Each row is a point. To make a cloud, some directions were put in groups of two or more. Within a group, all points are equally far from the middle, so they leave a hole (a ring in 2 directions, a hollow ball in 3). The other directions are filled evenly. Then the cloud was stretched, turned, moved and blurred a little. Count the holes, and give their numbers of directions, smallest first.
(in the rows, 128 means zero)

Cloud, 19 rows:
[[ 85 128 111]
 [160 125 106]
 [128  85 123]
 [100 106  96]
 [131  80 163]
 [136 103 113]
 [ 96 154 150]
 [141 153 123]
 [159 138 166]
 [135 117  76]
 [165 143 103]
 [ 84 148 138]
 [121 142 151]
 [167 129 128]
 [133  86 108]
 [106 116 169]
 [104 140 168]
 [112 122  67]
 [ 88  98 166]]
Holes: 0

Cloud, 22 rows:
[[108 179 133]
 [128 102 130]
 [108  97 129]
 [ 93 161 178]
 [ 91 113 117]
 [137 128 175]
 [134 129 181]
 [127 178 127]
 [111 102 118]
 [ 85 161 107]
 [ 92 173 119]
 [107  99 127]
 [ 95 137  81]
 [ 75 131 134]
 [114  89 159]
 [139 162 139]
 [135 136 174]
 [153 146 117]
 [136 135 170]
 [112  90 154]
 [117 169 156]
 [148 128 130]]
Holes: 1 (2)

Cloud:
[[176 114 114 123]
 [137 154 141 174]
 [174 151 163 141]
 [122 180 129 108]
 [122 137 182 113]
 [ 88 125 142 145]
 [ 91 113 116 118]
 [150 151 179 119]
 [ 86 132 151 136]
 [136 150 123  84]
 [176 113 119 114]
 [131 167 170 111]
 [162 159 115 159]
 [ 96 113 155 102]
 [ 99 161 148 150]
 [169 157 131 161]
 [124  96 128 159]
 [ 96 133 168 115]
 [118 181 120 136]
 [148 153 179 118]
 [119 170 167 113]
 [148 136 154 173]
 [179 154 148 146]
 [159 130 179 140]
 [122 104 100 143]
 [114 116  94 134]
 [177 139 130 104]
 [ 89 125 142 148]
 [161 124 128  89]
 [161 139 178 135]
 [146 117 182 127]
 [174 151 162 142]]
Holes: 2 (2, 2)

Cloud (49 x 6):
[[138 151  83 146 109 115]
 [151 127 124 135  55 131]
 [139 146 157 125 143 141]
 [131 125 177 116 139 116]
 [142 153 143 108  97 114]
 [117 169 156  84 152 119]
 [104 174 127  99  77 123]
 [147 179 143  88 132 159]
 [126 141 117  74 122  83]
 [148 123 103 106  89 106]
 [118 134  83 133 120 164]
 [138 119 162 127 128  77]
 [109 168 136 103 136  75]
 [ 84 111 103 117  86 149]
 [147 132 129 137 123 104]
 [131 187 127 116  81  98]
 [150 153  84 152 102  97]
 [114 140 110 139  82 100]
 [ 97 158 153 104 128  60]
 [116 105  79  87  75 135]
 [ 99 143 126  84 136 114]
 [145  96 115 109 128  70]
 [112 177 152 121 136  91]
 [123 112  92 126  82 129]
 [101 121  92 121  92 116]
 [ 97  99 124 161 150 109]
 [142 123 137 117 138  58]
 [141  94 125 152 151  86]
 [ 88 125 124  59 139 146]
 [139 157 107  93 115  94]
 [177 149 121 126  96  98]
 [ 95 135 143  76 142 105]
 [134 106 139 126 140 118]
 [ 99 148 164 126 135  70]
 [130  81 103 115 137 122]
 [140 206 110 118 117 136]
 [159 158 127 110 126 154]
 [110 151  96  64 126 123]
 [101 120 103 109 114  95]
 [147 203 109 101  99 125]
 [141 149 121 136 184 109]
 [137 146 183 124 132  86]
 [116 178  98 113 127 136]
 [126 150  92 137 156 136]
 [112 134 106 127 146 183]
 [138  94 110 105 166 112]
 [113 165 147 161 103 160]
 [123 127 142 104 158 170]
 [123 160  86 120 128 154]]
Holes: 0

Cloud (49 x 6):
[[124 172 173 103 109 144]
 [110 107 119 124  98 171]
 [112 181 154 130 112 149]
 [113 183 155 136 172 181]
 [110  97 105 168 112 154]
 [ 80 130 116 118 111 127]
 [108 195 125 166 123 119]
 [179 131  95 107 123  87]
 [ 72 138 145 144  95 151]
 [ 84 177 141 162 138  76]
 [ 92 120 137 114  91 127]
 [144 117  73 165 122 101]
 [157 141 128 147 144 161]
 [127 164 107 114 136 173]
 [133 130  87 127  92 144]
 [167 130 146 155 131 127]
 [119 146 157 167 128 166]
 [144 168 100 139 147 132]
 [118 196 118 142 131 106]
 [117  99 143 100 138 121]
 [136 178 108 171 123 133]
 [ 67 151 123 159 119 120]
 [115 127 172 121 162 112]
 [126 123 107 104 117 166]
 [130 191 138 124 158  98]
 [165 139  94 137 161 144]
 [113 128 124 177 118 130]
 [164 148  94 134  88 127]
 [103 168  86 113 151 155]
 [ 62 160 170 146 126 143]
 [ 89 157 115 141 119  99]
 [140 142 111 103 146 163]
 [133 128 118 142 152  84]
 [124 127 118 138 151 159]
 [102 198 198 150 128 136]
 [111 154 167 152 155 106]
 [142 100  82  94 139 123]
 [122 131 137 185 115  91]
 [150 129  83 129 144 128]
 [124 127 118 153 138 108]
 [117 162 184 164 103 114]
 [135 155  85 136 146 165]
 [141  70 116 137 152 101]
 [124 170 154 148 132 119]
 [ 92 136  94  92 122 137]
 [ 99 115 180 153 118 109]
 [112 148 149 123 155  90]
 [102 127 154 107 100  93]
 [ 79 159 157 172 105 153]]
Holes: 0

Cloud (82 x 8):
[[145  87 146 121 148 141 148 180]
 [108 113 165 132 147 128 124 193]
 [114 103 105 106 103 158  94  85]
 [118 113 139 127 114 134 111 161]
 [123 108 143 105 118 116 104  88]
 [132  93 121 145 141 139  89  37]
 [144 117 151 165 127 180 128 149]
 [116 112 149  84 137 158 144 159]
 [147 132 182 164 143 129 145 138]
 [ 70 109 115 127 105 184 117 136]
 [123 147  87 194 151 153 115 132]
 [177  80  98 110 141 153 116  81]
 [100 101 159 113 122 148 100 172]
 [161  94 123 103 121 122  93  84]
 [134  82  78 164 139 135 150 140]
 [133  94 191 136 116 116 147 196]
 [ 86 136 167  91  97 124 125 172]
 [127 129 118 113 114 117 156 142]
 [143 151 111 131 141 166 112 129]
 [ 97 128 116 121 113  76 165 142]
 [118  65  94 128 135 163 124 155]
 [110 144  91 101 126 143 118 127]
 [ 63 113  95 180 111 125 121 108]
 [117 119 152 132 158 105 150 161]
 [120  87 125 104 102  84 148 157]
 [ 82 139 189  76 112 134 117 128]
 [143 111 111 158  92 127 168 117]
 [ 92 117 145 108  71 134 137 130]
 [138 108 162 131  89 196 129 120]
 [125 136 138 156 165 158  88  92]
 [129  90 159 118 132 108 155 119]
 [153 137 144 115 133 178 109 114]
 [ 82 134 139 131 110 125 111 119]
 [105 123 130 119 131 160 165 171]
 [114 105 146 104 146 117 147 176]
 [114 138 136 163 129 136 163 132]
 [107 135 149 155 192 111 135 159]
 [156 108  78 149 134 148 109 161]
 [139 134 126  41 174 117 101 127]
 [116 145 123 108  85 137 130  97]
 [118  93 146 152 132  99 157  89]
 [113 153 117 113 133 148 138 154]
 [ 82 123 129 163 113 126 115 127]
 [149 145 142 178 162 129 161 140]
 [135 146 152  95 144 116  88 106]
 [136 125  85 128 157 147 143 105]
 [112 114  82 151 121 106  97 111]
 [153  86 150 104  89 166 148 161]
 [ 96 140 138 124 124 119 141 213]
 [128 133 188 152 108 184 128 123]
 [161 116 105 174  91 150 141 167]
 [ 93 131 119 105 125  98 116 131]
 [138 100 121 118 156 182 107 125]
 [107  85 161 145 140  70 150 106]
 [ 77 117  77 189 125 153 150 107]
 [137 125 111 199  84 117  92 129]
 [105 106  71 142 131 154 124 168]
 [158 108 163 101 112 146 144 167]
 [131 134 161 176 158 129 168 126]
 [130 126 186 156 157 124 110 126]
 [152 162 162 128 111 177 137 116]
 [161 104 131 167 171 100 129 131]
 [114 112 123 129 130 156 147 165]
 [152 119 193 128 125 140 146 104]
 [125  85 150 125 109 111 126 143]
 [137 105 181 166  95 202 110 122]
 [158  97 139 106 147 177 148 123]
 [193  93 163 114 147 143 121 152]
 [ 91 106 139 125 108  88 145 163]
 [ 69 149 137 130  99 168 108 142]
 [129  82 110 112 124 114 129 135]
 [174 137 100 204 114 142 129 105]
 [154 112 144  77 131 133 130 152]
 [147  76 141 173 100 194 131 159]
 [ 89 115 144 126  81 136 139  97]
 [ 89 163 137 121 100 132 143 114]
 [171 115 118 182 118 141 130 161]
 [119 134 157 125  89 121 109 177]
 [113 160 123 170 113 151 107 131]
 [149 129 135 137 136 176  86 104]
 [115  80 103 156 111 146 139 163]
 [118 109 123  93 136 135 169 153]]
Holes: 0
